Rows are points. Each copy is the shape, with its points in the same order, stretched, turned, moved and blurred by noise. Is it also mirrored, or only turned?

Shape (6 x 2)
[[-79   9]
 [ 15  24]
 [ 17  24]
 [-71 -36]
 [ 45 -12]
 [ 46  13]]
Copy 1 (6 x 2)
[[ 30 -38]
 [ -7  27]
 [ -6  28]
 [ 82 -15]
 [ 33  63]
 [  1  55]]
Copy 1 is: only turned
Copy 2 (6 x 2)
[[ 15 109]
 [ 24  -7]
 [ 31 -23]
 [-33  89]
 [-12 -57]
 [ 13 -55]]
Copy 2 is: only turned
Copy 3 (6 x 2)
[[ 79 -20]
 [ -4  15]
 [ -7  19]
 [ 44 -55]
 [-56  -4]
 [-39  18]]
Copy 3 is: mirrored
Copy 4 (6 x 2)
[[ 54 -11]
 [-10  29]
 [-12  27]
 [ 40 -45]
 [-38   7]
 [-35  28]]
Copy 4 is: mirrored

Shape (7 x 3)
[[-13 -30  31]
 [  7  81  48]
 [ 50 -14  -5]
 [-74  18  15]
 [ 37 -29  -2]
 [-10 -71 -15]
 [ -6  44 -37]]
Copy 1 (7 x 3)
[[ -3  76 -12]
 [ 43  19  91]
 [ 71  11 -31]
 [-73  14  41]
 [ 53  21 -41]
 [-18  45 -63]
 [  3 -51  26]]
Copy 1 is: mirrored
Copy 2 (7 x 3)
[[ 33   6 -31]
 [-21  83 -59]
 [ 11  18  18]
 [ -8  -1 -78]
 [ 28   7   8]
 [ 47 -30  -5]
 [-49  17 -16]]
Copy 2 is: mirrored

Shape (10 x 4)
[[ 27 -36  14  10]
 [ 44 -27  33 -10]
 [ 56  41 -23  -7]
 [  5 -15 -10   8]
 [ -2  25  12 -24]
 [ 34   8 -63 -98]
 [-29 -10  -8 -53]
 [ 53 -22  -2 -27]
 [ -5  31  14  39]
 [ -9  29 -49  52]]
Copy 1 (10 x 4)
[[ -7 -43  22 -13]
 [ -3 -32  45   1]
 [-46 -42  15  75]
 [ -7 -37  -4   6]
 [ 14  17   1  26]
 [ 59 -72  41  85]
 [ 66  -4   2  11]
 [  0 -61  48  27]
 [-45  19 -29  11]
 [-59 -36 -52  36]]
Copy 1 is: only turned
Copy 2 (10 x 4)
[[  -5  -32   -9  -34]
 [  13  -66   -7  -26]
 [  96   17   10  -10]
 [  -7    6   -7   -6]
 [   4   -3    3   47]
 [  96   30 -102   42]
 [ -24    5  -46   62]
 [  52  -32  -36  -17]
 [ -11   11   52   -2]
 [   8   72   35  -25]]
Copy 2 is: mirrored
Copy 3 (10 x 4)
[[-19 -23  -1 -33]
 [-18  -8   6 -48]
 [  9 -39  72  32]
 [ 10 -28   0  -1]
 [ 44  26  17  18]
 [121 -82  59 -17]
 [ 95   0 -22 -23]
 [ 21 -45  32 -32]
 [-12  22  13  48]
 [ -6 -39  19  66]]
Copy 3 is: only turned
Copy 4 (10 x 4)
[[ 18  -1  23 -53]
 [ -4  10  45 -60]
 [-26 -58  50 -21]
 [  8 -12  13 -21]
 [-25  12  23  15]
 [-82  -1 -21 -17]
 [-34  45 -21  13]
 [-14  -5  30 -61]
 [ 16 -29  37  14]
 [ 29 -69   0  17]]
Copy 4 is: mirrored
